Each row of a before or after table is a point. One or more steps were done to the points. Then noise was added and the rows were shuffled. The steps act on columns, c1 being the first. Name the steps. A step turns or swaps two columns, mirrors them in a line or flattens them onto one, adds a multiple of one to another, or multiplies or shifts one. Angles are multiples of 10 degrees, from the lower column toward the higher: turns from -170 to 170, lines from 10 to 170 but not 90. Use the fewest steps. Two steps may share a column if one is a turn and the other turns, adds or multiplies; they go together, in the order done. Otherwise the lowest column goes first.

Before (12 x 3)
[[ 4.2  5.2  5.4]
 [ 0.9 -1.6 -0.1]
 [-2.8 -3.3 -0.6]
 [ 3.0  8.7  3.3]
 [-0.4 -2.6  5.2]
 [-0.2 -7.0 -5.4]
 [-7.7 -0.9  2.3]
 [ 5.4  7.2  0.9]
 [ 6.3 -0.2  5.2]
 [ 3.4 -1.7  4.7]
 [-0.4 -7.6 -1.6]
 [ 3.0  1.3  3.9]]
After (12 x 3)
[[ -9.8   2.9   4.8]
 [ -6.7   3.1   5.3]
 [-13.9   2.3   5.2]
 [ -0.8   1.6  -0.4]
 [  4.5   2.4  -0.2]
 [-10.6  -7.4   3.6]
 [  5.5   7.2  -1.1]
 [-14.2  -3.3   5.1]
 [  3.8  -1.8   2.2]
 [ 11.1   6.6  -5.6]
 [ -9.7  -0.1   4.4]
 [ -8.5  -5.0   1.0]]
Steps: turn c1 and c2 by 160 degrees; add -1.5 times c3 to c1

Before (12 x 4)
[[ -4.4   4.9   6.3  -3.7]
 [ -5.3   1.1   0.0 -10.6]
 [  3.6  -8.8  -3.0  -0.2]
 [  2.7   2.9   1.6  -0.9]
 [ -0.5  -0.6   1.0  -7.5]
 [  3.7  -5.1  -0.3  -4.9]
 [ -4.7  -0.9  -5.3   4.2]
 [  3.6   1.8   2.0   6.2]
 [  2.8   5.0   0.4   3.7]
 [  2.0  -2.5  -0.8  -8.6]
 [  1.9   1.2  -0.6   4.0]
 [  3.9  -3.7  -3.6   0.9]]
After (12 x 4)
[[ -6.5  -2.3  -2.4  -1.1]
 [  2.8 -22.5  -1.2   2.5]
 [  7.8  -6.5  -0.7  -4.1]
 [  2.7  -9.3  -1.2   3.1]
 [  6.0  -2.1  -0.2  -4.7]
 [  6.6 -12.6   0.4  -0.2]
 [  2.8   7.3   0.3   1.8]
 [  4.8   3.4  -0.2 -10.9]
 [ -1.4  12.7   0.4   4.4]
 [ -1.9   3.2  -0.1   4.1]
 [ -0.3  12.6   2.5  -5.9]
 [ -2.5   5.9   0.9   6.8]]
Steps: turn c1 and c4 by 50 degrees; multiply c2 by 2.5; multiply c3 by 0.4

Before (11 x 6)
[[  9.7  -3.1   2.5   8.4  -1.0  -2.4]
 [ -0.9  -3.5  -3.0   1.8 -11.5  -0.2]
 [  2.1  -7.7  -2.2   1.1  -1.5  -1.1]
 [ -5.3  -1.8   4.5   0.2   6.6   2.1]
 [  1.9   3.8  -5.3   4.2   0.4  -1.5]
 [ -1.2   1.4 -10.3   9.2  -5.5  -2.9]
 [  3.6  -7.0  -3.0   1.4   1.8  -1.0]
 [ -0.7   3.7   3.2  -0.7  -3.8  -4.2]
 [ -3.4   0.6  -1.1   4.8  -6.1   2.2]
 [  5.3   7.1   0.1  -3.0   3.2  -5.9]
 [  5.3   2.2   2.0   0.0  -5.9   0.8]]
After (11 x 6)
[[ -1.1  -7.1  -1.9  -1.8   0.6   2.2]
 [ -5.6   7.2   0.2   4.4  -0.6   5.4]
 [ -1.0  -5.8  -2.6   1.1   2.0   3.9]
 [  2.0   1.4  -1.1  -7.6   1.1  -3.6]
 [ -1.5   5.2  -5.0  -1.5   3.6   1.9]
 [ -5.1   3.2   3.0  -3.2  -2.9  -0.5]
 [ -3.0   4.3 -10.2  -9.4   5.1  -1.3]
 [  2.5  -3.4   3.9   5.7   3.6  -5.4]
 [  0.9   1.5   2.2  -5.4  -2.5   5.7]
 [ -0.2  -3.1  -3.2 -10.3  -4.2  -1.3]
 [ -2.3  -3.9   2.7  -5.0   7.0   9.7]]
Steps: swap c1 and c6; add -0.3 times c3 to c2; mirror c4 and c5 in the line at 60 degrees

Before (8 x 8)
[[  6.4   3.7  -6.2  -4.5   2.1  -1.5 -11.5   6.7]
 [ -0.8  -7.0  -4.0  -8.1   7.7  -4.0   3.7  -6.5]
 [ -2.6  -1.7   3.4  -0.9   0.9  -7.5  -1.1   3.1]
 [ -7.3  -3.2   8.7  -4.7   3.1  -3.2   1.5   8.1]
 [  5.2   2.0   2.7  -0.6   7.0  -2.9   1.5   5.8]
 [  6.4   3.1   5.2  -3.7   0.6  -4.5  -4.5  -4.7]
 [  6.1  -4.4   2.3  -2.0  -3.4  -4.1  -3.8   1.6]
 [  1.2   4.9   1.9  -5.4  -0.5  -3.7  -1.0   5.9]]
After (8 x 8)
[[ -1.1   0.7  -6.2   5.5  11.1  -6.8 -12.3  -5.8]
 [ -8.1   2.6   3.7   1.3  -5.1   1.3   0.1  -3.0]
 [ -3.5  -1.0   5.0   2.4  -7.2  -6.6  -5.1   5.6]
 [ -1.5  -2.3   2.1   1.8   2.8  -5.6   1.4  -6.0]
 [ -3.0   5.3   2.7   2.4  -6.8  -6.9  -2.1  -0.8]
 [ -3.4  -3.7   2.0   6.5  -3.3  -2.3  -2.3  -5.0]
 [ -4.7   2.6   8.3   5.8 -10.1   6.7   2.3  -7.6]
 [ -4.0   5.2  -3.9   6.9  14.5   0.0   5.8   8.0]]
Steps: turn c1 and c6 by -80 degrees; mirror c2 and c7 in the line at 100 degrees; add -1.5 times c3 to c5; turn c4 and c8 by -170 degrees

Before (11 x 9)
[[ 8.1  1.9 -0.1 -4.3 -3.0  8.7 -4.6 -4.2  1.3]
 [ 0.7  3.1 -0.1  7.8 -1.8  0.7  7.5  3.5 -2.9]
 [-1.0 -0.2  0.9 -0.1 -3.9  1.5 -1.5 -2.1 -0.1]
 [-6.7  1.8 10.1 -1.8 -1.8  3.4  2.6  0.2 -3.4]
 [ 2.9  1.6 -7.7 -1.4  0.1  8.6  2.6 -2.6 -8.3]
 [ 8.3  0.0 -3.7 -2.1 -1.2 -1.4 -2.0  3.2 -1.8]
 [-4.4  9.9 -0.7 -4.4  9.1 -1.1  0.8 -4.6 -4.7]
 [-1.4  0.4  1.8 -0.2  0.1  3.1 -2.9 -3.4  3.0]
 [-4.2  8.2 -1.1 -7.3  1.8 -2.5  5.1  3.7  3.1]
 [ 4.8  1.9 -4.3 -6.1  8.9 -1.8  4.0 -5.3 -3.4]
 [ 8.3 -5.0 -1.7 -1.3  2.2  4.2 -2.4  5.5  0.2]]
After (11 x 9)
[[ -3.7   9.8   2.0  -9.1   0.7  -2.5   1.5  -5.0  10.2]
 [ -1.9   0.8   0.4   0.2   3.4   5.5  -2.5  -3.4  -3.0]
 [  7.9  -5.5   2.8  -2.6   0.6   9.0  -2.6   5.6   1.3]
 [  4.8   2.4   5.1 -12.4  -1.2  -4.3   4.1  -4.2   7.9]
 [ -6.5   1.8  -9.4  -2.8   5.8   7.4   2.8   0.7   0.9]
 [  3.6   2.0  -0.1  -3.5 -10.2  17.3   2.6  -2.4   5.1]
 [  8.1  -0.6   1.1  -4.2  -4.9  -2.7  -2.1   2.7   0.7]
 [  0.5   2.2  -2.2  14.6  -1.1   2.0   7.2   3.7   0.8]
 [ -1.9  -0.1  -2.0  -1.7  -0.7   2.5  -1.8  -2.2  -2.8]
 [ -4.1   7.9   3.8 -14.3   1.5  -5.1   6.4   3.0  -0.2]
 [  8.5   2.4  -0.3  -8.8  -1.8  17.6  -4.3  -4.0  -3.2]]
Steps: turn c5 and c9 by 130 degrees; turn c3 and c5 by 130 degrees; multiply c4 by 2; multiply c6 by 2
